Each row of a before or after table is a point. The points were changed in one or more steps. Then noise was added and the rows were shuffled. The steps act on columns, c1 being the first. Name the steps. A step turns or swaps two columns, mirrors them in a line or flattens them onto one, adds a multiple of one to another, or multiplies or shifts one. Angles are multiples of 10 degrees, from the lower column toward the higher: turns from -170 to 170, lines from 10 to 170 but not 90. Use the fewest steps. Two steps may share a column if one is a turn and the other turns, adds or multiplies; they go together, in the order done. Otherwise the lowest column goes first.

Before:
|  -3 | -12 |
| -15 |  -5 |
| -26 |   0 |
| -24 |  -5 |
|   1 |  -1 |
|  14 |  -7 |
|  -8 |   8 |
| -15 |  21 |
| -18 | -40 |
|  -9 |  26 |
After (10 x 2):
|   13 |   26 |
|    3 |   62 |
|   -3 |  -15 |
|    4 | -120 |
|   21 |   -4 |
|   35 |  -22 |
|   10 |   76 |
|   18 |  -37 |
|    5 |  -15 |
|   -6 |    1 |
Steps: shift c1 by 20; multiply c2 by 3

Before (14 x 3):
| -20 |  21 |  21 |
|   2 |  20 |   0 |
|  30 |  13 | -25 |
| -35 | -15 |  16 |
|   6 |  23 | -28 |
| -22 |   2 |   9 |
|  13 |   4 | -16 |
|   2 | -16 |  -3 |
| -28 |   7 |  29 |
| -22 |   2 |  27 |
|  -4 |  18 |  -6 |
| -24 |  -6 |  10 |
| -22 |   2 |  20 |
|   5 | -32 |   0 |
After:
|   -8 |   -6 |   75 |
|   -8 |    2 |   67 |
|   -6 |    5 |  -61 |
|    1 |   13 | -118 |
|    2 |    1 |   89 |
|   -1 |  -15 |  -10 |
|    2 |    6 |  121 |
|  -11 |  -16 |  110 |
|   -7 |   19 |   -2 |
|  -19 |   23 |  -66 |
|    7 |    4 |  104 |
|    3 |  -34 |  -12 |
|    2 |   21 |   -6 |
|    5 |   21 |   87 |
Steps: turn c1 and c3 by -50 degrees; multiply c3 by 3

Before (10 x 4):
| -68 | -99 | -62 |  67 |
|  67 |  23 |  34 |   7 |
|  34 |   5 | -35 | -29 |
|  17 | -11 |  12 | -39 |
|  26 |  61 | -13 |  12 |
| -12 |  45 |  12 |   8 |
|  66 |  31 | -18 | -13 |
| -57 | -42 | -25 |  45 |
|  -8 |  44 |  -8 |  37 |
| -54 | -34 |  16 | -51 |
After (10 x 4):
|   0 |  64 |  13 |   9 |
|   2 |  26 | -40 | -20 |
|   0 |  43 |  28 |  15 |
|  -1 |  64 |  12 |   5 |
|   0 | -81 | -19 | -10 |
|   0 | -23 |   2 |  -2 |
|  -1 | -14 | -10 |  -6 |
|   0 |  51 | -19 |  -9 |
|   0 |  83 |  -5 |  -3 |
|   0 |   8 | -10 |  -1 |
Steps: multiply c1 by 0; shift c2 by 20; flatten c3 and c4 onto the line at 30 degrees

Before:
| -34 |   2 | -10 |   5 | -76 |  29 |
|  29 |  -5 |  -3 |   4 | -38 |   7 |
| -22 |  -5 |  25 |   5 |  14 |  16 |
| -38 |   7 | -15 |  -7 | -23 | -14 |
|  -1 |  25 | -25 |   3 |   9 |  22 |
|  14 |  30 |  -2 |  14 |  25 | -49 |
|  10 | -44 | -16 |  -5 |  14 |   5 |
|  15 |  10 | -18 |  25 |  25 |  21 |
|  15 |  19 | -31 |   7 |  15 |  25 |
|  -3 |  10 | -19 | -16 |  23 |   0 |
| -11 |  29 |   1 |  -7 |   7 |  -1 |
|  24 | -22 | -30 |   9 |  14 |  -8 |
After, 12 rows:
|  36 | -21 |  12 | -51 |  64 |  -8 |
|  22 |  37 |   8 | -35 | -13 |  21 |
|   7 |  67 |  13 | -46 | -65 | -48 |
|  -2 | -63 | -36 | -56 | -43 |  29 |
|  35 |  41 |   4 | -53 | -43 |  24 |
|  23 |  45 | -10 | -57 | -60 |  21 |
|  -5 |  49 | -10 | -67 | -71 |  -1 |
|  18 |  36 | -10 | -77 | -14 |   0 |
|  12 | -40 |  26 | -56 |  -6 |   8 |
|  19 | -54 |   5 | -65 | 121 |   6 |
| -32 |   4 | -12 | -55 |  20 |  17 |
|   1 |  -9 | -41 | -66 | -30 | -15 |
Steps: turn c1 and c3 by 70 degrees; multiply c2 by 3; turn c2 and c5 by -60 degrees; shift c4 by -60
